Rows are points. Each copy is the shape, with its points in the same order, turned, moved and blurred by noise. Is it also mirrored, or only turned?

Shape, 5 rows:
[[-13 -28]
 [ 46  39]
 [-45  -8]
 [ -1  -9]
 [-39  19]]
Copy 1:
[[ -6  -3]
 [ 19  78]
 [ 25 -19]
 [  0  15]
 [ 41  -6]]
Copy 1 is: mirrored
Copy 2:
[[-17 -22]
 [ 70  17]
 [-35   0]
 [ 11 -10]
 [-11  27]]
Copy 2 is: only turned
Copy 3, 5 rows:
[[  2 -20]
 [ 39  58]
 [-36 -10]
 [  6   2]
 [-35  18]]
Copy 3 is: only turned

Shape:
[[-35 -18]
 [ 53  31]
 [-43 -16]
 [ 26  -8]
 [ 35  38]
 [  7  -6]
 [ -7 -16]]
Copy 1:
[[ -5 -40]
 [ 35  55]
 [-15 -47]
 [ 33   7]
 [ 11  43]
 [ 23  -2]
 [ 15 -24]]
Copy 1 is: only turned
Copy 2:
[[-35  32]
 [ 49 -26]
 [-36  24]
 [ 22   9]
 [ 34 -39]
 [ 11  11]
 [  3  22]]
Copy 2 is: mirrored
Copy 3 (7 x 2):
[[ 37  -4]
 [-59  14]
 [ 44   1]
 [-20 -17]
 [-47  17]
 [ -5 -11]
 [ 12 -19]]
Copy 3 is: mirrored
Copy 4:
[[-32  29]
 [ -4 -69]
 [-39  32]
 [  2 -24]
 [-17 -65]
 [ -6 -12]
 [-12   5]]
Copy 4 is: mirrored

Shape:
[[  8 -17  -9]
 [ -2 -16  56]
 [  7  33 -26]
 [-22  13 -32]
 [ 55 -19  36]
 [ 26  20   9]
 [ -5 -46 -39]]
Copy 1, 7 rows:
[[ 13 -13  12]
 [-49  -5  45]
 [ 13  41 -11]
 [  8  13 -32]
 [ -1   7  75]
 [ -1  34  30]
 [ 35 -40 -10]]
Copy 1 is: only turned
Copy 2:
[[ -7 -18  -9]
 [-10  10  53]
 [ 15  26 -46]
 [-18  13 -48]
 [ 40 -33  38]
 [ 32  13  -4]
 [-32 -36 -42]]
Copy 2 is: only turned

Shape, 8 rows:
[[ 10  -2   2]
 [ -9  11 -17]
 [ -5   1 -48]
 [  5  -8 -41]
 [ 58  52  35]
 [ -9  18 -22]
 [-32 -43  24]
 [-34 -32  30]]
Copy 1 (8 x 3):
[[  1   4 -15]
 [-20  -2 -27]
 [-25 -28 -51]
 [-10 -26 -44]
 [ 28  75 -38]
 [-27  -2 -33]
 [ -9 -26  38]
 [-14 -13  38]]
Copy 1 is: only turned
Copy 2 (8 x 3):
[[ 10  -1 -14]
 [-19   3 -23]
 [-24  44 -25]
 [ -9  42 -19]
 [ 28 -54 -62]
 [-23   9 -22]
 [ 12   3  48]
 [  5  -8  49]]
Copy 2 is: mirrored
Copy 3 (8 x 3):
[[  3   3  -2]
 [-19  13  -7]
 [-14  34 -27]
 [ -4  27 -35]
 [ 32  31  73]
 [-30  29 -10]
 [ -2 -54 -35]
 [-15 -55 -20]]
Copy 3 is: only turned

Shape (10 x 4):
[[  1  35  59   7]
 [-23 -17 -23  -6]
 [ 22   1  40 -19]
 [-30 -12 -43  11]
 [-64  10 -15  -6]
 [ 17  -2  29  -5]
 [ 22 -17  57   5]
 [-43   4 -39  30]
 [-10  14 -42  -1]
 [ 39  -6  34 -40]]
Copy 1:
[[-19  28 -49  19]
 [  7  -7  41   4]
 [  3 -11 -40  -4]
 [  0   9  62  -2]
 [-17   5  48  44]
 [  5   0 -26 -10]
 [ 32  10 -46  -2]
 [ -8  33  62   9]
 [-25   3  43 -16]
 [  4 -36 -43 -19]]
Copy 1 is: mirrored
Copy 2 (10 x 4):
[[-67  39  43 -36]
 [ -6   1 -15 -13]
 [-72  23  18  14]
 [ 22  -2 -17 -21]
 [-17  27 -34 -53]
 [-45  10  17  13]
 [-75  -4  25   6]
 [ 16  -4  -9 -45]
 [ 21  28   5  -8]
 [-65  35  13  43]]
Copy 2 is: mirrored
Copy 3:
[[ -2 -48  38 -14]
 [-14  26  -8  12]
 [-12 -51 -10  -3]
 [-11  54   5   8]
 [-49  36  34  12]
 [ -1 -28 -11  -9]
 [  1 -44 -12 -39]
 [ -7  54  27   9]
 [  0  31   7  38]
 [-13 -56 -40  11]]
Copy 3 is: mirrored
Copy 4:
[[-16  68 -35  19]
 [ 18 -10  23 -14]
 [ 26  37 -43   9]
 [  0 -32  33 -13]
 [ -4  10  56  17]
 [ 13  34 -30  -4]
 [ 21  57 -40 -23]
 [-22 -21  43 -19]
 [ -4 -29  11  10]
 [ 45  33 -51  11]]
Copy 4 is: mirrored
